Rows are points. Examples show where two turns around zero, p and q, send a point. Write where each new point lands after one turn and then the other. Backwards means that the second turn is done in reverse. Each puzzle has new turns, and all numbers are rounded.

Turn p:
[ 44   0 -17] => [-16  43 -11]
[13  9 40] => [-8  5 42]
[-24 -33  -4] => [ 38 -12  -9]
[-32  24 -19] => [-15 -36 -21]
Turn q:
[29 -5 20] => [  9 -24  25]
[-24 -34  22] => [-37  15  24]
[-32   1 -35] => [-15  23 -39]
[37 11  2] => [ 24 -30   5]
[37  2 -7] => [ 14 -35  -2]
[-47  25  -4] => [  5  51 -16]
Where do these land?
p, then q: [64  2 32] => [50 44 25]
q, then p backwards: [-22  14 -12] => [ 18 -12 -19]
q, then p backwards: [-49   5  -9] => [ 45  -2 -23]
q, then p: [ -3  -2 -23] => [  2  -2 -23]
q, then p backwards: [ 10 -19  11] => [-7 17 16]

Turn p:
[ 24  37  38  30  33 -38] => [ 24 -44 -55  16  27 -16]
[  7 -21  33  14  44 -34] => [ 49 -35  -5  25  20  12]
[ -6  12 -46  16  19  22] => [-17 -21  25 -15 -25 -34]
[  3 -27 -22  20  -2 -37] => [ 46   9   2   3 -25 -14]
[-41  34  23  -4 -32  18] => [-49  29 -12  31  17  -8]
[  4 -17  28 -17 -34 -15] => [ 11  35 -17   6  10  31]
[ -3   6  -9 -49  20  40] => [-33  -8  39 -30  28  12]
[  0 -13 -24 -23 -28   8] => [ -7  34  16 -23 -11   6]
[ 13 -11 -21  12 -19  35] => [-22   1   8 -15 -39  12]
Turn q:
[-43   2 -33  45 -38  23] => [-14  58  10  19  32 -43]
[-15  22 -32  16   3 -24] => [ -9  43 -14 -15 -16  -3]
[ -7 -30  34 -13  41 -22] => [-34 -39 -23   7  -6  34]
[ 24   1 -24 -29  37 -12] => [  4   0  13 -23 -24  47]
[ 16  14   7 -37 -37  18] => [ 28 -24  28 -26   6 -26]
[ 19 -15  37   5 -32   3] => [ 12 -36   2  25  -4 -31]
[ 22 -30 -25 -11  -4   5] => [ -3  -1  41  10 -16  12]
[-15  35  37  24  31   9] => [ 16  -1 -57   4  27  12]
Where do these land?
p, then q backwards: [-42 -47  -7 -29  15  21] => [ 19 -40 -45 -11  -4  37]
p, then q: [ 38   7  21  11 -15  15] => [-6 20 40 -8 19  0]
p, then q: [-26 -13 -16   4  34  34] => [-24 -35 -21  27  12 -18]
q, then p backwards: [ 33  54  11 -11 -11 -27] => [ 47  -9 -30  25  -4 -35]
q, then p: [ 10  16  33  14 -19  -7] => [ 34   7  -4 -17 -22  -9]
q, then p: [-33 -16 -20  21   8  -5] => [-21  -4   4  24  11 -34]
p, then q: [ -3 -17  -5   7  41 -37] => [ 13 -24   2  31 -37  18]
q, then p: [ 31  56  16  -9 -46 -19] => [ 45  33 -29 -54   3   8]
p, then q: [ -7 -40 -33  -8  -7  25] => [ 18 -37 -10  -5  19 -36]
